Every row gives one point. The last column is the point's height on a tilted bowl or saddle (a function of degree 2), plus a little noise. Count its main directions that bend up, bend down and stay straight.

Points (10 x 3):
[[  5 -39  25]
 [-24  31  27]
 [ -9 -13  22]
 [ -9  -7  20]
 [-54 -35  45]
 [-16  35  24]
 [-48  24  39]
 [-15  12  22]
 [-35 -51  40]
 [ 22  23  12]]
Directions: 2 up, 0 down, 0 straight

Points, 18 rows:
[[ 10   0  22 -12]
 [  8  -6   8 -19]
 [ 23  30  14 -26]
 [-19 -23  15  -2]
 [-60   2  20 -60]
 [ 25  -7 -11 -20]
 [  2 -17 -32 -36]
 [ 10  21  24 -33]
 [ 11  25  -4 -20]
 [  3   0 -27 -31]
 [ 29 -22 -10  11]
 [-14  -4   9 -38]
 [ -5 -28 -13 -15]
 [-18  18  -4 -28]
 [  5  28 -19   9]
 [ -5   8  -8 -37]
 [ 15 -17 -16 -19]
 [ 23  26 -17  -7]]
Directions: 1 up, 0 down, 2 straight

Points, 17 rows:
[[ 26 -10 -15   1]
 [ -6 -34 -21  -7]
 [  7  -3 -20   5]
 [-23  -6   2 -15]
 [  4  18  -3  -5]
 [-16  20 -19 -14]
 [ 15 -35 -60  53]
 [-36 -46  -2 -60]
 [ 13 -16 -13   2]
 [ -1 -19  19   0]
 [  2  21  20   5]
 [-52   2   7 -51]
 [-13  12  -7  -9]
 [ 21 -19  10  -2]
 [-49 -18  22 -49]
 [-30  -2  -1 -22]
 [-38   9   3 -32]]
Directions: 1 up, 2 down, 0 straight

Points, 26 rows:
[[-21  -3  18 -20 -23]
 [ 13  22   3 -15   2]
 [  8  31   2  15   3]
 [-15 -29   4  12 -30]
 [ 55   7  -8 -18  14]
 [  2  10 -16   0  -7]
 [-44  -4  -3 -22 -46]
 [  2 -10  14   3 -11]
 [ 14  33  -2  -2   6]
 [  5  -2  -6  38 -19]
 [  5  47  -7 -24  10]
 [-11  -4  -9 -14 -23]
 [-11  26 -11 -19  -2]
 [ 16   9  -2 -60  -9]
 [ 18  -2   9  15 -11]
 [ -3 -10 -18 -43 -37]
 [-24  19   7  34  16]
 [ 33  18   3  19 -12]
 [ 12 -29  -6 -11 -32]
 [  4  -8  -1   7 -14]
 [ -8 -21 -33  11 -60]
 [ 38  14  15  20 -18]
 [-17 -12 -15  -2 -34]
 [ 41  40  17  34 -35]
 [  2  27 -13  46  -8]
 [ 21  38  -5  19  -1]]
Directions: 1 up, 2 down, 1 straight

Points (25 x 5):
[[ 60  16 -18  19  -5]
 [ 26 -21 -17   0 -16]
 [ -8 -30 -34 -54  30]
 [-10  16 -14  12  16]
 [ 12 -15  14  -9 -14]
 [ 18  20  -5   8  13]
 [ 46  52   2   9  30]
 [-30 -23  17 -49  -3]
 [-17 -16  -3  -8   8]
 [-10  -1  32  13  23]
 [ -1  -5  10  30  31]
 [-32  18   2  37  28]
 [ 48 -10 -27 -20 -57]
 [-24  12  21  15  23]
 [  2  11  22  13  31]
 [  3  10  22  33  54]
 [  8  31  17  18  48]
 [-15  10   2   7  15]
 [  8 -44  25 -12 -42]
 [ -5  13 -23 -10   0]
 [ -5  37  44 -10  33]
 [ 23  21 -25 -24 -32]
 [-14  40  -4   3   4]
 [ -7  41  18  21  49]
 [ 22 -19  50  25  10]]
Directions: 1 up, 2 down, 1 straight

Points:
[[ -2  -5   2 -18  13  15   2]
 [ 22  13  11 -17 -18  16  29]
 [ 10  21 -11  28 -18   1   5]
 [-13 -11   8   7  -1  19   8]
 [-30 -11   5 -11   1   4   2]
 [-27  11   3  -2  13   3  -9]
 [ 13  12   2   3  -1   7  -3]
 [  7   6   3  28 -16  25  23]
 [ 17   4  32  27   1  -8  40]
 [-32   4   6 -19  12  15   6]
 [  6 -41 -26   8  11  13  47]
 [-12 -29  -3 -29   8   6  24]
 [  6  13 -12  -8 -12 -38  15]
 [ -1  23  13  23  -1  12  12]
 [ -3  -6  23  22  33   4  27]
 [ -7   7  -1  16 -27  -9  -1]
 [ -8   1  -6  18  -4 -60  48]
 [-19  11 -13  -9 -23 -14 -11]
 [ 17 -18  22  29  17 -11  44]
 [ -5  18  -5  18 -10 -13  -8]
 [  2  -6  -1  -8  11   9  -5]
 [-27  26 -24   6 -12  13 -13]
 [ 17  17  10   7   1  10   9]
 [  2   4  -4   0   8  26  -3]
 [-30  -6 -10 -41 -22  11  22]
 [  5 -18   7  -2  11 -14  14]
 [  3   4  -8  -2  -9  -5 -13]
 [ 36  -1 -12  15   8 -11  28]
 [ 12  -6  13  18   1  15  18]
 [ 21 -29  11 -13 -10   8  51]
 [ 18  -8 -34 -15  30   7  26]
 [ -9 -14  -5  -7  -5 -21   2]
 [ 23 -31  20   5 -12   0  60]
 [-23   2 -17   6   0 -29  -6]
 [ 11  18  10  -8 -13 -28  21]
 [-29 -10  18   3  26   4  19]
 [ -1 -13  -1   2 -14 -18   5]
 [  6  -2   5  -3 -12   7   0]
 [ 12   2  10   5  14  10   4]
 [ -8  -6  -2   1  18   0  -9]]
Directions: 6 up, 0 down, 0 straight

Points (43 x 7):
[[ 38  23  13 -12  34 -19 -31]
 [ 15   5 -38  35  -8 -41 -13]
 [-30  -2 -12  33  16  -9 -12]
 [  5  -3 -14 -21  -7  16 -27]
 [ 12   4 -32  -6 -37 -35  -7]
 [ 33 -19  39  10   3  -1 -11]
 [  3  -5  20   7 -12  21 -12]
 [-15  25 -53 -14  10  10 -42]
 [  9 -51  51  13 -12   3 -28]
 [-10  42 -10 -27 -16 -25 -38]
 [ 26  11 -25 -21  29  41 -60]
 [  5   8  15   2  41  -5 -11]
 [-36  20  19   3  -7 -10 -16]
 [-31  20 -43  33 -40  15  -2]
 [-17  -4  -9  20 -13 -15  -3]
 [ 12  -1   9 -17   6 -22 -17]
 [ 14  -6  23 -45 -21 -17 -46]
 [  0  -8 -17   5 -31  20  -7]
 [ 11 -20   2  -8  14 -14  -8]
 [ 23  12  -5  19  -2  -4  -1]
 [ 55   5   8 -11  -1  -2 -23]
 [-19  19   8 -15  -7  -4 -25]
 [  2   6 -60  -4  14  17 -43]
 [ -8  31 -16   0   4  33 -26]
 [  7 -44   4  -6  10  -9 -11]
 [-33  17 -43  -6  26  39 -56]
 [ 19  15 -11  -5  48  18 -30]
 [ 23 -12 -19  -1   1  -4  -6]
 [ -1  13  11 -12  39 -39 -17]
 [ -1 -27  54  21  -8  19 -25]
 [ -8  23  12  19  -5  22  -8]
 [-15 -18  58  13  35  25 -28]
 [-16  40  12   7  40 -29 -17]
 [ 22  -2  13  31   8  -8   2]
 [ 11  -1  44  -2   6 -14 -25]
 [  7   7  12  -8  43 -17 -16]
 [  4  57 -23 -14 -12  11 -47]
 [-56 -42  25 -15  16 -10 -43]
 [ 58   2  -4 -11  -4  29 -31]
 [ -5   8  10  28  17 -22  -5]
 [ -8  27  11  30  10  -3  -4]
 [-47  -3  13 -52 -49  -5 -59]
 [-16 -19 -41 -13   4  18 -37]]
Directions: 0 up, 3 down, 3 straight

Points, 60 rows:
[[-11  -9  31  25  24  13  -2  -9  11]
 [-17   9  -1  34   7  27  -4 -10  10]
 [-33  21  10   6  -6 -13  17   2  24]
 [-17  -7   8   5 -20  11  18   0   6]
 [ 15  -4 -16 -26 -10  -6  -7   9  11]
 [ -8   1 -12 -27  18   1  10  15   2]
 [  7 -11  16   0  19 -22  -6  26  -5]
 [-16 -21  11 -19   4  -7 -17  19   0]
 [  1  27  20   7   8  19  -7  11  19]
 [ 10  15  -3  20  -5   2  26   8  20]
 [-17 -10 -31  -4   0 -35  34  -3  22]
 [ 10 -13  -9   0  -7 -13   1  11   5]
 [  1 -10  13 -14 -10   4  43  -5  20]
 [ 13 -17  -4 -14 -27   8 -11 -15  14]
 [  5 -15 -19  16  -5 -24 -24  17  16]
 [-22   4  -9   6   3  -9 -26  -3   8]
 [ 31   5 -12 -21   9  -6   7  -8   8]
 [ -1 -30  -4 -22  13 -15  -5 -21  16]
 [ -2  13 -12 -12  22 -18   7   5   6]
 [-39 -15   1  -9  -4  14 -19 -29   7]
 [-12 -27 -17  33 -11  -3  10  -2   2]
 [ -6  13 -18  10 -13 -22  -8  10  15]
 [  2  19  -9  10   0   3   1   0  11]
 [ 18  -7 -10 -26  14 -24  -7  -8  11]
 [ 35  -6  -8  13  30  25  16  13   9]
 [ -4   0 -22  15   7 -21  -2 -10  10]
 [  1   3  -7   1  21  13  -9 -17   8]
 [-14   4  15   8  -9  -3  -7 -25  15]
 [ 27   8 -28  11 -29 -18 -11 -20  12]
 [-21   3  -1 -13  -5   3  -3 -24   9]
 [  4   9   8  24  18   4  14  -8  15]
 [  0   5  -4   5  -9   6  -8  20   5]
 [  7  22 -14 -17 -19 -21   5   6  16]
 [ 26  -3  -8  17 -29  -6  16 -18  17]
 [ -3 -34  -3 -15  12   8   5  10 -10]
 [ -8  15 -17 -12   5  16  11 -19  11]
 [ -3  22  15   1   4 -12  48  -8  27]
 [ 14 -11  25 -16 -26   3   6   4  24]
 [-15 -12  11   5  -9   1 -13 -22  11]
 [  4  20  15   8  -1   4 -22 -20  22]
 [  7  -9   1 -11  -2 -15  14  -9   8]
 [-13 -34 -20  -1 -21  -2   1 -19  -2]
 [-21  22  -6 -10  22 -10  20  24  14]
 [ 11 -42 -18  -9  20  14 -28 -14  14]
 [ 18  -5 -10 -22  -5  20 -10  15   8]
 [ 12 -15  14  -9   4 -21   5  -2  10]
 [-23   3  14  16  26  -9   3 -13  13]
 [-36  -6   7 -12  18  22 -21 -11   7]
 [-12  25  -8   8  -2   6  -8  -6  13]
 [  4  -9  16  37  26 -20  14 -18  31]
 [ -1  10   2  -1   8   0  -4  -2   6]
 [-29  14 -16  -8  -1 -19 -10 -26  10]
 [-14  -9 -24  12  -2   1  -6  -4  -4]
 [ -3   0  -7  -4 -24   7  11  36   8]
 [ 30  -2  27   3 -60   1  -7  20  60]
 [ -3  10   6   7 -11 -13  -9   4  13]
 [ -8  13   0  24   7 -17  12 -15  17]
 [ -1  27  10  17 -18  12   4  -1  25]
 [ 21  17   2  -7 -24  14  19   4  23]
 [  3  10   3 -15 -15   4  31   4  17]]
Directions: 6 up, 2 down, 0 straight
